Every row gives one point. The window is the flat piece filled in between its corners: a triangle in 3 columns, a solid with four corners in 4, and so on. A path goes straight from each point to the next, and from the last back to the first. List the points from which the path goes on through the window.

Window (3 x 3):
[[  7.4  -5.8  17.6]
 [-11.0   9.6  -8.8]
 [-19.8  19.2   3.8]]
Path:
(1): [-11.8 -10.7   3.2]
(2): [-28.0   5.8   1.1]
(3): [-3.1 27.6 16.8]
(4): [-1.2 22.0 -8.1]
(5): [-32.2   8.1  -7.6]
(6): [-16.3   0.4   0.8]
(7): [19.4  3.4  0.1]
(8): [-10.9  27.8  -0.3]
(9): [-19.2   1.8   0.2]
(10): [-22.6   9.8   0.2]
(11): [-16.8  22.3  -4.7]
(12): [ 6.9  2.8 14.2]
Through the window after points: 8, 12

Window (3 x 3):
[[ 19.3  13.7   1.9]
 [-27.7   2.0 -16.8]
 [-11.0  11.7   1.0]]
Path:
(1): [ 1.5  3.9 -2.4]
(2): [ -2.4  16.0 -13.7]
(3): [-5.3 36.5  2.7]
(4): [-2.6 -9.4 -2.0]
(5): [21.4  5.3  7.1]
(6): [ -1.8  24.4 -12.7]
(7): [12.0 28.6 -4.7]
(8): [15.8  9.2  9.3]
Through the window after points: 3, 5

Window (4 x 4):
[[ -6.3  -6.5 -11.8  11.9]
 [-20.4   7.6   8.3 -12.1]
 [-19.6 -27.2   9.8   8.4]
 [ 19.1   8.7  -2.7   4.9]]
Path:
(1): [-23.2 -13.5  13.3   7.1]
(2): [-6.4 26.7 13.7  7.8]
(3): [ -2.0   8.4 -10.4 -16.7]
(4): [ -8.2 -12.4 -15.0  -0.5]
(5): [-6.9  9.2  5.6 14.1]
(6): [-20.2 -14.3   6.6  26.6]
(7): [ -4.2 -14.4   5.1  -2.2]
(8): [  7.3 -10.6   0.5  -8.6]
(9): [-0.8 -8.3  0.5 28.0]
(10): [-33.2  10.2  29.0   1.6]
(11): [-10.1  -2.4  -0.2 -15.3]
(12): [-22.6 -29.3  -4.3 -10.7]
Through the window after points: 4, 6

Window (6 x 6):
[[ -4.5   9.2  -4.5   4.3  -0.7 -21.1]
 [ -2.7  13.2 -28.2  -4.6  23.1   6.0]
 [ -9.2   7.1  -4.7  -5.2 -15.2   7.0]
 [-24.6 -14.4   4.5 -13.9 -17.0  -2.3]
 [ 29.0   2.6   9.9  -8.5 -15.7 -36.7]
 [ 24.8   3.2   9.5  12.4  15.8  28.9]]
Path:
(1): [-11.3   8.0  25.0 -28.2 -11.9 -14.5]
(2): [  5.7  -8.5  -3.0  -1.1 -12.7 -12.9]
(3): [14.1  1.6 -6.2 13.3  1.0 12.5]
(4): [  9.1  14.1   8.1 -18.3  29.8  10.8]
(5): [ -6.0  19.4  19.6 -10.1   7.3  -1.6]
(6): [  7.4  -7.2 -11.8   3.2   7.1   4.8]
(7): [ 15.1 -10.3  -2.4   0.7 -20.7 -13.0]
(8): [-30.6   7.7  14.1 -14.4  -5.5  -7.1]
(9): [-11.2  31.1   7.2  -6.3  10.6  -0.2]
(10): [ 17.5   2.2  -3.6   0.9 -10.8  -6.7]
(11): [ 3.8 -1.3 -7.2 17.7 -8.9 18.8]
(12): [ 22.0   3.1  20.8 -13.5  26.7  -6.5]
Through the window after points: 1, 3

Window (8 x 8):
[[ -2.3  -4.7  15.8 -10.8  14.7  -1.0  19.7  -5.8]
 [ -3.8 -17.9   2.1  17.3   7.8   9.9 -22.6  -9.3]
 [ 14.1  -4.1 -13.9  30.4  11.5   1.1  14.8  17.6]
 [-10.2   4.6 -19.2   1.9 -11.0   6.0   1.6  -4.5]
 [-26.8  -8.7  44.0 -13.2   0.0  -7.1  -5.8  -0.7]
 [ 26.1 -18.5  13.7  -3.4  -5.8  -5.4   7.9   0.8]
 [  2.6  14.8   7.0  28.5 -21.6  -4.9  14.3 -21.3]
 [-35.7  18.9   1.2  29.8   3.0  44.6  16.5  11.5]]
Path:
(1): [-25.3  -8.3  10.8  17.7  -6.1   5.0  13.8  -9.2]
(2): [ 0.9 26.6 -4.2 11.2  4.1 15.1  2.4  2.4]
(3): [ 5.8  7.5  6.2 20.5 -6.3  3.7 -1.0  1.9]
(4): [-19.9  -7.2  11.7  10.1 -18.0   4.4  24.7 -22.7]
(5): [-16.9  -8.3   0.4   5.3  -6.6   1.7   2.9  -8.1]
(6): [ -0.7  18.3  24.7 -10.3   8.6   9.5  -6.4  13.7]
(7): [12.6 15.3  2.0 -3.6  0.2 13.2 -5.1 -4.1]
(8): [ -8.5 -19.2  10.8  21.4  -5.0  -2.4   2.5  -7.3]
(9): [ -5.5 -10.6  -3.8  10.7  -7.8   8.5  10.2 -17.8]
(10): [-17.4  25.0 -14.4   3.4   7.1  10.1 -29.6  34.0]
(11): [-5.9  6.8 20.7  1.2  2.0  7.6  4.6 -0.5]
(12): [-26.0  -5.1  17.4  13.5  -4.6   3.1   5.4  -0.9]
Through the window after points: 5, 7, 9, 11

Window (8 x 8):
[[-12.8 -25.2  -9.9 -27.3   6.7 -11.8 -11.7  16.3]
 [ 15.8  16.8  -7.1  10.0   4.4  -9.1 -24.7 -32.3]
 [-19.3 -10.8  -9.6  -3.1  -0.5  -9.5  -6.5  22.6]
 [ 15.8  -9.8  17.5  -0.4 -12.4  21.7  -5.2   4.0]
 [-20.0 -27.4 -33.3 -14.7  -9.2 -22.2  -3.4   4.6]
 [  9.4  -1.6  14.5  -3.8  -5.7 -10.8   3.1  -5.1]
 [  8.1   5.3  10.9  -6.0   3.5  20.7   9.8  -6.4]
 [ 30.1  16.0   4.3  -6.4  -8.3   9.4   0.0   0.8]]
Path:
(1): [  5.7   9.1  11.7 -20.0 -14.0  -1.7  -5.9 -15.5]
(2): [ 11.9   8.5   2.2 -23.3 -16.8  19.4 -19.3  -6.0]
(3): [  6.0 -13.6  11.9  29.8   7.4 -29.2  22.2   0.8]
(4): [ -0.3 -15.7 -18.2   7.8  13.7  -7.0  13.0  12.1]
(5): [-15.1 -10.9  -1.6 -42.6 -13.9 -13.9 -27.5   0.4]
(6): [ -5.4  13.7  13.4 -25.0 -27.5  19.9  13.1   6.4]
(7): [ 13.1 -10.4  -8.0   3.0   4.7  -5.9 -10.1  -1.3]
(8): [ 19.1 -18.9  -2.3  16.7   3.6  -0.7  -8.4   0.7]
(9): [  7.0  12.3   4.3 -18.9  -3.1   5.7  -2.4 -11.7]
(10): [ -2.4  -6.6  -2.7 -30.6 -18.0   2.4  -7.7  12.4]
(11): [ -6.2 -17.4 -13.0  15.5  13.4 -10.9  -0.4   0.7]
(12): [ -2.1 -15.6 -12.2  11.1  14.8 -16.6  -0.3  12.0]
Through the window after points: 6, 10

Window (9 x 9):
[[  3.9   6.2 -17.7  -5.3  13.5  23.2  18.3  11.0 -11.4]
 [-18.1  -1.9   5.5  13.8  23.4   0.2 -13.4 -18.5   5.7]
 [  2.2 -19.7 -16.7  10.1   0.4  12.6 -11.7 -34.9   6.2]
 [-25.3  23.5  -3.7  31.0  -2.9  -6.0  -1.0  -8.4   7.4]
 [ 10.8 -12.6   3.5  -6.3 -34.2  -6.3   7.5  24.9 -26.1]
 [  0.1  -7.3  -1.6  15.6  19.1 -19.6  15.3  18.2  11.8]
 [  4.5  43.0 -23.8   7.4  16.4   8.1 -12.0  13.2  -6.5]
 [ -1.0 -16.0 -24.3 -11.7  14.3  -7.7  14.0   2.7 -15.9]
 [ 15.8 -24.1   4.3 -32.9 -16.8 -15.2  11.1 -12.4   3.7]]
Path:
(1): [ -6.3  11.9  -2.7   7.5  16.8  -5.2   5.7 -14.4 -16.2]
(2): [-10.2 -28.9  -7.5  -0.8   6.7   1.8 -11.8   4.7  14.4]
(3): [-19.8   3.6  -9.1  -0.1   5.3  -6.4  -4.7  24.5   9.6]
(4): [11.3  5.6 -7.0  8.6  4.2 -2.3  4.5  2.3 -9.6]
(5): [-1.5  5.8 -4.2 11.0 -6.9 -0.5 12.4 -7.6 -8.3]
(6): [ -2.3 -18.5 -18.2 -15.9   4.4 -15.5  -7.4  19.4  15.1]
(7): [-19.6   8.6 -43.8   6.4 -18.3   6.2 -14.6   5.0  12.3]
(8): [-0.2  6.9  2.9 11.6 15.2  2.1  9.6 -8.1 -7.5]
(9): [  6.0   3.9  11.1  15.1  -5.1  -9.1  24.6   4.4 -21.0]
(10): [  0.0 -10.3 -24.5 -11.9  -4.4   3.5 -10.5   1.0  10.6]
(11): [ -9.3   7.6 -27.9  -4.8  23.1  19.8  -5.8  -0.3  16.4]
(12): [  7.2  16.4  -0.5  13.5  11.4 -17.7   4.2   2.0 -11.8]
(13): [  4.9  -6.8  25.9  33.5  -7.4 -16.1  19.0   2.5 -22.2]
(14): [-15.4   3.1 -35.6 -12.3  18.6  12.9 -16.9  -4.0   9.8]
(15): [-14.3  -2.8 -19.6  -2.7   4.9  -6.5   0.5  -0.8  10.4]
(16): [ 10.0   0.5  -4.3  13.9  24.5  10.1   7.4 -12.7 -15.1]
Through the window after points: 1, 3, 7

Window (11 x 11):
[[-36.6 -18.6 -16.8  -8.2 -21.9  14.2  16.9 -14.2  -2.5  14.4   3.2]
 [ -5.1  -1.1  19.3   9.4  -6.9 -21.3  -8.5  -5.6 -39.1  16.6   3.1]
 [-34.3  12.2  14.4 -16.8 -10.6 -13.7   9.0  -5.4   6.3  -2.6 -28.5]
 [ 14.5  47.8  14.0  -0.1   5.1 -14.9 -12.0  24.4 -13.9 -10.0  10.1]
 [ -9.4   2.9  -0.3 -16.3  -6.4 -25.9  17.7 -23.5 -30.8  11.0   1.7]
 [  8.3  -6.8   0.0  12.2   0.6   5.6  29.1  16.3  -4.6  -8.5 -12.0]
 [-28.3   9.8 -11.5 -16.4  -4.3 -26.8   3.0  -2.1   9.2  27.0  16.6]
 [-20.1   6.5   4.1 -25.5   9.0   1.6   4.9   8.3  11.1  12.0  14.7]
 [-24.0  36.1  -8.7 -16.6  17.2 -19.2   0.0  -6.7 -11.8  25.6 -21.4]
 [ 21.5  11.4   6.4   0.6  -7.4   1.8  -8.1   7.4  -5.5   9.3  -6.6]
 [  1.8   5.1   6.0 -19.7 -18.4 -13.6  31.3  26.6 -29.4   1.1  -4.0]]
Path:
(1): [-17.2  14.5  16.8  -3.0  -7.0 -13.3  21.6   2.3  -5.7  26.4  -4.6]
(2): [  2.2   9.3  12.0   3.9  -9.4  -6.1   7.6   3.7 -16.0  14.7  -5.9]
(3): [ 13.2   5.7 -11.4 -14.0   6.0  -4.2 -19.0   6.2   2.8  -5.4   0.6]
(4): [-16.0  -4.1  -5.3 -10.6  -4.4 -18.0   1.6  -0.4 -12.0   8.4   0.3]
(5): [-8.5 15.3 10.8 -8.4 -5.4 -4.4 14.0 -1.8 -3.8 20.9 -2.6]
(6): [-13.5  18.6   8.1  -0.3  -0.7  -6.0  14.8  -4.5  -3.3  16.1   3.3]
(7): [  1.2  -2.9 -15.7 -25.3  -5.1 -27.8  -0.9   3.0 -28.7   0.8 -12.1]
(8): [ -6.3   6.2  -8.8  -7.6   1.4 -31.4 -15.9  14.3 -19.1   0.9   3.9]
(9): [-9.7 13.5  1.3 -7.8 -0.6 -6.3 13.1 -2.3 -6.8 20.0 -0.3]
(10): [-18.1  17.5  15.0  -0.7   0.4   8.5  10.0  -5.5   2.2  18.7   3.3]
(11): [-15.5 -20.2 -24.4 -31.9  -9.8 -18.3   9.3   8.9 -12.3  -2.5   2.6]
(12): [ -6.0   2.3 -11.0 -21.0  -5.7 -26.7   0.2   1.8 -19.5  -2.1  -4.3]
(13): [-24.4  22.7  16.7  -8.0  -7.1   2.4  22.5  -3.8  -5.0  32.6   1.4]
(14): [11.0 18.7 19.2  2.3 -9.1 -8.1 28.2  2.6  0.8 14.4 -9.4]
(15): [-20.7   0.3 -11.4  -6.5  -1.9  -0.4   6.2   1.7 -11.2   4.5  -3.0]
(16): [ -4.5  -8.5 -10.1 -17.6  -6.1 -11.1  -1.0  -6.7 -24.9  -7.3  -7.1]
Through the window after points: 2, 6, 10, 14

Window (11 x 11):
[[-11.1   3.1   8.3  -2.1  13.3   5.6  15.7  13.0  30.7  -3.5  -5.8]
 [ 35.0  10.7 -26.3  -2.9 -20.0  -5.4  -8.2 -10.3  11.1 -40.7  14.0]
 [  0.2   8.2  -6.4  10.3 -25.9 -11.3   2.1  10.6 -18.9  17.1  17.4]
 [  7.0 -31.8   4.9 -22.1 -11.3  22.7  19.7   2.1  15.8  -4.7  16.3]
 [ -6.8   3.4 -15.2 -12.8  -0.9 -15.7 -18.0  -0.2  21.9  -4.9 -30.9]
 [ -2.9   8.2  12.1  -7.5  18.5   4.2  12.5  14.8  -2.4   6.5 -16.0]
 [-11.3 -14.6   1.2 -28.3  17.1  -4.2   6.0  -4.5  10.2  -3.9  16.9]
 [ -1.3  -8.2  14.9  -2.9 -27.8  11.9  23.2 -25.6 -13.0  -9.2   2.4]
 [  5.3 -36.9  32.8  -2.9  -1.3   0.3  -0.6  -3.4 -12.7  -4.4   8.9]
 [ 15.6  10.2   9.2 -10.6 -10.7 -25.1  11.4   8.9  -9.7 -19.2   9.4]
 [-12.6 -12.5  -5.5  16.7  -2.1  -9.0  -2.8  28.1 -13.4  -3.1 -17.8]]
Path:
(1): [ -1.0 -13.7   0.3   5.2   4.9  -8.4  15.2  10.8  13.3  -6.4  -9.2]
(2): [ 22.4 -28.4  14.8   9.1   7.3 -15.3   5.1 -15.8  11.1  -9.5   2.0]
(3): [ -4.5  -2.8   6.3 -18.5 -18.1  12.6  -3.5  12.8 -16.2 -12.7  10.2]
(4): [ -3.1 -13.0  17.6 -17.3 -16.5  13.3 -24.3  13.8  12.6 -27.6   3.4]
(5): [  6.6  -2.6 -18.4   6.2  -1.6 -18.6  18.3  -6.5  -0.8   5.6  -4.1]
(6): [ 8.3 -9.3  8.2  0.4 -2.3 -2.9 22.7 -9.9  3.0  5.6  0.2]
(7): [ -4.7   0.3   0.8 -23.8  -1.4   6.3  -8.4  19.6  -5.2 -25.6  23.6]
(8): [-20.5   0.3  -7.1 -18.1  -6.2  10.4  -9.8   3.7  22.1 -23.1   8.2]
(9): [ 16.1  -3.9   4.6   2.7  12.0 -27.2  13.3  -0.1   5.3  20.1 -36.7]
(10): [ 22.8 -18.3  -0.7   6.8  -7.5 -23.8   8.0 -16.1  10.5  -3.8 -12.3]
(11): [ -7.2   5.1   9.3 -22.8  -4.5  20.5   4.6  12.3  -4.4 -11.3  26.1]
(12): [ -6.5   0.8   5.7 -10.3 -10.6   6.6 -11.6  11.0 -26.0   4.1   1.9]
Through the window after points: 2, 8, 12
